Each point is reached from the start by the listed moves, each made once or not at all, plus a little noise. Say if it took an odd or an even number of moves. Then give how often each move was made.

Moves:
(1): [-0.39  0.60  0.15  0.25  0.65]
(2): [ 0.14  0.34  0.21 -0.04  0.17]
Start: [-0.23 -0.02  0.32  0.05 -0.06]
Points:
[-0.61  0.60  0.46  0.31  0.58] => odd (1, 0)
[-0.11  0.31  0.54  0.02  0.11] => odd (0, 1)
[-0.48  0.92  0.67  0.28  0.76] => even (1, 1)

Moves:
(1): [-0.01  0.41  0.34  0.08  0.18  0.12 -0.10  0.21  0.05 -0.32 -0.37  0.28]
(2): [-0.11 -0.11  0.40 -0.02  0.14  0.15  0.33  0.26 -0.08 -0.24 -0.39  0.08]
(3): [-0.15 -0.02 -0.03 -0.02  0.17  0.04 -0.16  0.17 -0.12 -0.22 -0.23  0.09]
(4): [ 0.68  0.07  0.08 -0.13  0.02 -0.29  0.42  0.12 -0.22 -0.03 -0.12  0.08]
(5): [ 0.35 -0.03  0.13  0.28  0.17  0.06  0.23  0.29 -0.28  0.28 -0.14  0.13]
(6): [ 0.28 -0.17  0.14 -0.05  0.14 -0.03  0.04 -0.04  0.36 -0.23 -0.01 -0.19]
(7): [ 0.04  0.26 -0.18  0.28 -0.12 -0.05 -0.32 -0.03 -0.55  0.03  0.05  0.08]
(8): [ 0.00  0.52 -0.17  0.15  0.62 -0.02 -0.18 -0.20 -0.43 -0.52  0.35  0.28]
(9): [ 0.08  0.11 -0.18  0.26 -0.04 -0.05  0.01 -0.24 -0.45  0.12 -0.16  0.26]
Start: [ 0.17  0.03  0.16  0.38  0.03  0.13 -0.21 -0.01 -0.06  0.14 -0.06  0.10]
Points:
[ 0.90 -0.06  0.25  0.87  0.30  0.11  0.07 -0.01 -0.43  0.30 -0.37  0.30] => odd (0, 0, 0, 0, 1, 1, 0, 0, 1)
[ 0.49  1.03  0.30  0.85  0.86  0.14 -0.77 -0.07 -0.60 -0.91 -0.06  0.54] => even (1, 0, 0, 0, 0, 1, 1, 1, 0)
[ 0.77 -0.16  0.65  0.84  0.44  0.26  0.40  0.24 -0.50  0.06 -0.77  0.39] => even (0, 1, 0, 0, 1, 1, 0, 0, 1)
[ 0.66  1.02  0.60  0.71  1.12  0.08  0.13  0.31 -1.30 -1.08 -0.98  1.16] => even (1, 1, 1, 1, 0, 0, 0, 1, 1)
[ 0.74 -0.01  0.64  0.22  0.18  0.00  0.56  0.36 -0.37 -0.12 -0.57  0.26] => even (0, 1, 0, 1, 0, 0, 0, 0, 0)
[ 1.05  0.94  0.37  0.67  1.12 -0.09 -0.17  0.00 -0.85 -1.07 -0.61  0.86] => even (1, 0, 1, 1, 0, 1, 0, 1, 1)

Moves:
(1): [ 0.51 -0.17  0.12 -0.51  0.21  0.06  0.35 -0.02  0.41 -0.02 -0.30  0.36
  0.26  0.31 -0.20  0.27  0.11  0.22  0.13 -0.31 -0.22 -0.29 -0.06  0.08]
(2): [-0.21 -0.36 -0.39  0.09 -0.43  0.34  0.29  0.03  0.05  0.26  0.09  0.94
 -0.06 -0.04 -0.73 -0.08 -0.05  0.18  0.46  0.18  0.47 -0.03  0.05  0.88]
(3): [ 0.32  0.20  0.12  0.10 -0.06  0.18 -0.16  0.03 -0.40 -0.08  0.39 -0.05
 -0.07  0.11 -0.10 -0.17 -0.10  0.18 -0.27  0.60 -0.24  0.01 -0.10 -0.26]
(4): [-0.08  0.05  0.12  0.76  0.43 -0.05  0.17 -0.05 -0.19  0.14  0.21 -0.26
  0.02 -0.18  0.34 -0.10  0.25 -0.05  0.27  0.20  0.07 -0.03 -0.02  0.31]
(5): [-0.06 -0.52  0.09  0.21  0.07  0.29  0.05 -0.47  0.19  0.16 -0.56  0.45
  0.26 -0.15 -0.57 -0.15  0.31 -0.65  0.03 -0.11 -0.14  0.21  0.03 -0.29]
(6): [-0.22 -0.24 -0.38 -0.19  0.04  0.29  0.16 -0.25  0.03 -0.01 -0.17  0.32
  0.39 -0.24 -0.49 -0.35 -0.18 -0.02 -0.04 -0.10 -0.11 -0.36  0.12  0.04]
(7): [ 0.01  0.18  0.54  0.45  0.02 -0.47 -0.01  0.34 -0.21  0.09 -0.64  0.18
 -0.22 -0.07 -0.16 -0.10 -0.12 -0.17  0.28 -0.04  0.44  0.09 -0.36  0.21]
(8): [ 0.13  0.04  0.15 -0.60 -0.30  0.42  0.33 -0.13  0.25 -0.03 -0.23  0.55
  0.17  0.60  0.28  0.51  0.05  0.65 -0.03  0.49 -0.19 -0.34  0.01  0.18]
(9): [ 0.67  0.45  0.16  0.71 -0.02  0.34 -0.75  0.09 -0.27  0.03 -0.06 -0.32
  0.03 -0.43 -0.09  0.40  0.55 -0.04 -0.33 -0.33  0.31  0.13  0.08 -0.31]
(10): [ 0.82 -0.04 -0.09 -0.78  0.42  0.01  0.67 -0.01 -0.42 -0.60  0.10  0.07
  0.77  0.18  0.94  0.59 -0.50  0.60 -0.36 -0.20  0.54 -0.02  0.39 -0.20]
(11): [ 0.37  0.59  0.03 -0.09  0.00 -0.28  0.18  0.03 -0.46  0.49  0.26 -0.09
  0.02  0.39  0.28 -0.01  0.02  0.20 -0.40  0.42 -0.35  0.00 -0.32  0.34]
(12): [-0.08  0.36  0.05  0.12  0.16 -0.44 -0.14  0.03  0.19 -0.29 -0.65 -0.08
 -0.28 -0.10 -0.46  0.47 -0.15 -0.37 -0.24  0.24  0.35  0.22 -0.72 -0.86]
(13): [ 0.09 -0.06 -0.15  0.11  0.19  0.13  0.57  0.05  0.00 -0.16  0.03 -0.56
 -0.12  0.24  0.46  0.10  0.13  0.34 -0.50  0.16  0.32 -0.20  0.08  0.32]
(14): [ 0.21  0.27 -0.03  0.15  0.00  0.37 -0.54 -0.36 -0.32  0.00  0.39  0.26
 -0.56  0.11 -0.13  0.00  0.04 -0.14 -0.12  0.27 -0.01  0.02 -0.16  0.08]
(15): [-0.15 -0.21  0.35 -0.57  0.17  0.22  0.17 -0.10 -0.58  0.30 -0.01 -0.36
  0.31 -0.23  0.48 -0.70 -0.28  0.52  0.21 -0.14  0.19  0.15 -0.40 -0.85]
(16): [ 0.48  0.19  0.18 -0.06 -0.31  0.17 -0.15 -0.09  0.43  0.29  0.07  0.44
 -0.21  0.08  0.22 -0.03 -0.30  0.11 -0.08  0.10 -0.06 -0.03  0.05 -0.18]
(17): [-0.03 -0.37 -0.03  0.33  0.25  0.16 -0.10  0.17  0.29  0.37  0.11  0.26
 -0.33 -0.14 -0.27  0.31  0.07  0.17 -0.27  0.10 -0.10 -0.08  0.18  0.27]
(18): [-0.69 -0.55 -0.05  0.25 -0.27  0.21  0.05 -0.52  0.67 -0.23  0.30 -0.30
 -0.11 -0.23 -0.21  0.30 -0.74 -0.05 -0.57 -0.06 -0.37 -0.41 -0.57  0.41]
(19): [ 0.02  0.30 -0.06 -0.50  0.10  0.48 -0.49 -0.13  0.02 -0.14  0.33  0.30
  0.21 -0.28 -0.01 -0.28 -0.09 -0.26  0.12 -0.06  0.24  0.21  0.25  0.46]
(20): [ 0.16 -0.01 -0.13  0.40  0.23 -0.08 -0.32 -0.09 -0.31  0.10 -0.20 -0.05
  0.42  0.18 -0.36  0.15  0.02 -0.19  0.38  0.18  0.60  0.20  0.19  0.31]
(21): [ 0.26  0.03  0.16 -0.14  0.11  0.00  0.39 -0.13 -0.09 -0.09 -0.06 -0.06
 -0.07 -0.23  0.04  0.15 -0.30  0.21 -0.06  0.09  0.05  0.19  0.38 -0.15]
(22): [-0.07 -0.21 -0.05 -0.38  0.07 -0.05 -0.37 -0.53 -0.40 -0.33  0.21 -0.06
  0.14 -0.07 -0.17 -0.13  0.19 -0.04  0.04  0.05  0.61 -0.15  0.20  0.14]
(23): [-0.16  0.00  0.24  0.07  0.48 -0.53  0.41  0.15  0.28  0.00 -0.35  0.32
  0.02  0.30 -0.16  0.21  0.26  0.36  0.17 -0.64  0.01  0.30  0.04  0.36]
(24): [-0.19 -0.14  0.43  0.32  0.37  0.54  0.38 -0.03 -0.01  0.14  0.59 -0.20
  0.60  0.39 -0.14  0.14  0.35 -0.37 -0.09 -0.55 -0.14 -0.37  0.98 -0.53]
Start: [ 0.62  0.32  0.35  0.54 -0.36  0.30  0.32  0.30  0.48 -0.53 -0.10 -0.04
  0.59 -0.03  0.05  0.21  0.16  0.52  0.03  0.05  0.04 -0.18  0.42 -0.33]
Points:
[ 0.40 -0.63  0.84  1.11  0.53  0.16  1.44 -0.69  0.04 -0.76 -1.18 -0.25
  0.80 -0.43 -0.91  0.53 -0.75  1.15  0.42  0.58  2.59 -0.45 -0.83  0.46] => odd (1, 1, 0, 1, 0, 0, 1, 0, 0, 0, 0, 1, 1, 0, 1, 0, 0, 1, 0, 1, 1, 1, 0, 0)
[ 0.77  0.41  0.96  0.34  0.06  2.44  0.36 -1.52  0.21 -0.03  0.91  0.08
  0.98  0.05 -0.61 -0.47 -0.86  0.03 -1.92  0.81 -0.23 -0.72 -0.36 -1.65] => even (0, 0, 1, 0, 1, 1, 0, 0, 0, 0, 1, 1, 1, 1, 1, 1, 0, 1, 1, 0, 0, 0, 0, 1)
[ 2.23  1.16  1.71  0.61  1.35  0.61  1.25  0.05 -0.39 -0.66 -0.30  0.65
  2.11  0.60 -0.03  0.92  0.21 -0.15 -0.45  0.22  0.60 -0.13  0.55 -1.06] => even (1, 0, 1, 1, 1, 0, 1, 0, 0, 1, 1, 1, 0, 0, 0, 0, 0, 0, 1, 0, 0, 0, 0, 1)
